Every row gives one point. The points of each table are mixes of a few directions, plus a little noise. Count the directions of each table, and those that both share. Where both have some left over, give the other angles between the two spaces (their principal angles), to ten degrees, smallest first.
In the rows, 128 means zero.

First (4 x 3):
[[148 128  90]
 [113 128 157]
 [ 94 127 194]
 [157 129  71]]
Second (7 x 3):
[[132 128 119]
 [150 128  85]
 [128 128 128]
 [ 79 127 222]
 [167 129  52]
 [124 128 136]
 [115 128 154]]
Directions: first 1, second 1, shared 1

First (5 x 4):
[[150  90 175  79]
 [126 126 139 146]
 [117 139 130 178]
 [137 111 153 114]
 [109 174  42 122]]
Second (6 x 4):
[[135 106 177 147]
 [124 143  96 115]
 [132 117 154 138]
 [139  94 202 157]
 [116 167  41  94]
 [124 142  98 117]]
Directions: first 2, second 1, shared 1

First (8 x 8):
[[135 190  89 128 184 170 235 108]
 [143  97 152 171 110 110  71 126]
 [106 140 117 145 125 113 145 122]
 [128 146  91 120 171 171 211  99]
 [ 93 122 133 124  79 116  75 133]
 [161 137 168 115 111 110  68 168]
 [140  99 139 107 116 148  90 129]
 [119  93 135 113 127  87 129 139]]
Second (7 x 8):
[[205 111 100  88  67 186 134 116]
 [173 101  88 105 106 150 118 105]
 [ 58 158 173 188 177  74 123 146]
 [ 95 123 126 140 162  97 120 124]
 [169 108  98 107 105 151 124 112]
 [114 148 153 175 133 110 119 135]
 [ 81 145 160  94 147 126 157 156]]
Directions: first 5, second 3, shared 1; angles 50, 50

First (8 x 11):
[[120 183 130 148 155 106  93 117 154 132 207]
 [ 96 155  73 133 136 127 119  85 154 102 105]
 [107 137  88 128 124 153 127 115 137 102 106]
 [146 104  95 130 131 107 166  91 147 149 125]
 [151  98 168 129 100 213 143 231  68 120 148]
 [158 122 149 171 162  48 161 128 105 181 136]
 [102 138 188  76 107 136  62 128 139 101 104]
 [144  86 134 109 110 133 154 128 120 136  91]]
Second (9 x 11):
[[133  75 136  95  98 196  94 147 154 111 142]
 [119 118 140 122 162 177  86  97 148  90 172]
 [130 100 106 130  89 137 147 196 109 144 133]
 [141 146 186 122 125 130  81 142 144 141 162]
 [122 154  65 167 151  79 180 102 119 142 118]
 [128 121 113 139 119 132 134 162 120 135 149]
 [125 214 116 187 163  13 185 121  84 169 114]
 [117 121 168  98 132 141 122 113 105  99  85]
 [137 104 122  93 111 147 124  71 169 122  78]]
Directions: first 5, second 5, shared 2; angles 30, 30, 60

First (10 x 12):
[[195 120 107 180  86  75 117  77  97 174 111  80]
 [145 109  89 156  88  99 187  96 112 155 109  68]
 [135 136 143 126 139 131  96 133 129 125 134 147]
 [ 83 122 121 101 138 154 174 151 144 106 130 131]
 [156 133 135 143 124 114  94 116 119 140 128 131]
 [ 83 138 153  88 165 168 116 168 151  92 144 175]
 [ 98 139 152  99 159 158 106 159 145 101 142 170]
 [172 134 136 153 119 103  81 107 113 149 127 127]
 [101 117 108 119 120 136 185 133 133 122 122 107]
 [112 132 136 114 140 142 125 141 136 116 133 144]]
Second (9 x 12):
[[ 95 156 229 126 182 159  81 171 139 102 127 162]
 [ 65 103  76  97 114 151 249 142 145 109 120  95]
 [113 129 119 104 139 145 121 141 139 113 140 154]
 [143 131 113 116 129 128  93 126 130 126 142 155]
 [141 126 115 130 121 121 120 120 125 133 131 129]
 [131 116  82 120 109 123 156 117 129 132 131 118]
 [165 130 124 146 117 107  95 108 116 146 128 126]
 [140 134 182 176 125 108 136 118 109 149 101  83]
 [160 128 112 138 116 111 101 110 119 142 132 130]]
Directions: first 2, second 3, shared 2

First (8 x 18):
[[138  85 175 124 131 111 123 123 117 115  96  87 109 131 107 129 154 141]
 [110 141 117 143 137 109 108 147  99 115 141  99 139 135 133 145 157 111]
 [ 58  79 132  96 173 133 102 131 132  70 111  62 187 133 111 173 120 141]
 [120 155 123 118 103 150 134  77 150 155 179 101 103 137 131 156 137 135]
 [117 138 129 132 133 161 110  75 118 126 175 112 128 132 111 113 198 131]
 [172 136 152 119 106 160 160 119 141 137 120 155 138 106 123  96  99 160]
 [106 149  57 134 132 128 120 104 170 174 158 215  80 150 151 119 109  84]
 [204 141 138 158 109  72 165 249  96 132  44 193 139 101 156  91  49 120]]
Second (9 x 18):
[[129  94 111 123  52 145 131 158  82 150 137 127 106 135 140 103 132 144]
 [140 168 159 118 161 112 147 134 141 117 120 132 172 150 127 137 113  96]
 [164 155 143 163 192  78 132 153 162 103  74 128 128  73 128 158  86 143]
 [ 91 120 121 100 117 165 119  82 127 138 173 128 136 170 119 116 167 108]
 [161 124 133 139  85 108 146 190  94 136  99 129 123 114 145 118  96 141]
 [146 184 173 110 160 109 160 144 135 117 120 134 194 167 129 135 106  80]
 [ 82  93  83 150 195 147  72  35 190 113 148 121  68  78 103 151 172 166]
 [ 80  85  86 130 140 164  85  55 152 131 165 123  79 112 111 130 178 154]
 [158 129 144 117  51 122 161 200  69 147 116 131 146 153 149 103 102 119]]
Directions: first 6, second 3, shared 1; angles 70, 70

First (9 x 24):
[[ 87 107 165  97 155 154 143 106 142 193 126 136 131 131 135  33 154 131
  177  91 164 116 100 142]
 [157 128 119 128 137 138 149 135 138 115 120 133 122 134 144 119 174 130
  134 117 143 119 133 124]
 [ 39 117 172 111 125 122  91  99 113 199 145 122 141 116  98  89  44 126
  144 128 118 141 100 145]
 [141 153  96 164  86  86  83 146  99  69 140 112 132 118 102 249  43 123
   63 183  69 152 155 116]
 [172 120 120 118 153 155 174 135 153 120 112 140 118 140 161  84 224 131
  155  97 167 108 129 125]
 [ 67 124 154 121 119 117  95 110 113 169 142 122 138 119 102 118  56 126
  130 137 112 141 112 139]
 [217 148  74 158 115 118 146 162 131  38 117 128 117 136 147 212 176 128
   88 149 115 125 164 106]
 [ 72 120 157 115 128 126 106 108 120 176 138 125 137 121 109  98  79 127
  141 126 124 135 109 140]
 [199 135  95 139 135 136 162 151 142  75 113 134 117 138 155 150 204 129
  120 123 142 115 148 114]]
Second (8 x 24):
[[133 137 130 125 130 135 129 118 132 125 138 128 119 138 133 137 136 126
  134 127 130 131 125 124]
 [119 111 125 133 125 115 125 147 119 134 108 129 146 108 118 109 113 133
  116 131 124 121 134 136]
 [148 165 135 117 135 157 134  87 147 115 172 126  89 171 150 168 161 118
  154 122 137 142 115 110]
 [131 134 129 126 129 133 129 121 131 126 136 128 121 135 132 135 134 126
  133 127 129 131 126 125]
 [164 195 142 108 141 181 139  53 162 103 208 124  57 207 169 201 187 109
  175 117 144 154 104  94]
 [ 91  58 114 149 114  73 117 206  92 154  44 131 202  46  86  52  66 147
   79 140 111 101 153 163]
 [ 92  60 114 148 115  74 117 204  93 153  47 131 200  48  87  54  67 147
   80 140 112 101 152 162]
 [147 164 135 117 135 157 134  88 147 115 171 126  90 170 150 168 160 118
  154 122 137 142 115 110]]
Directions: first 2, second 1, shared 0; angles 70
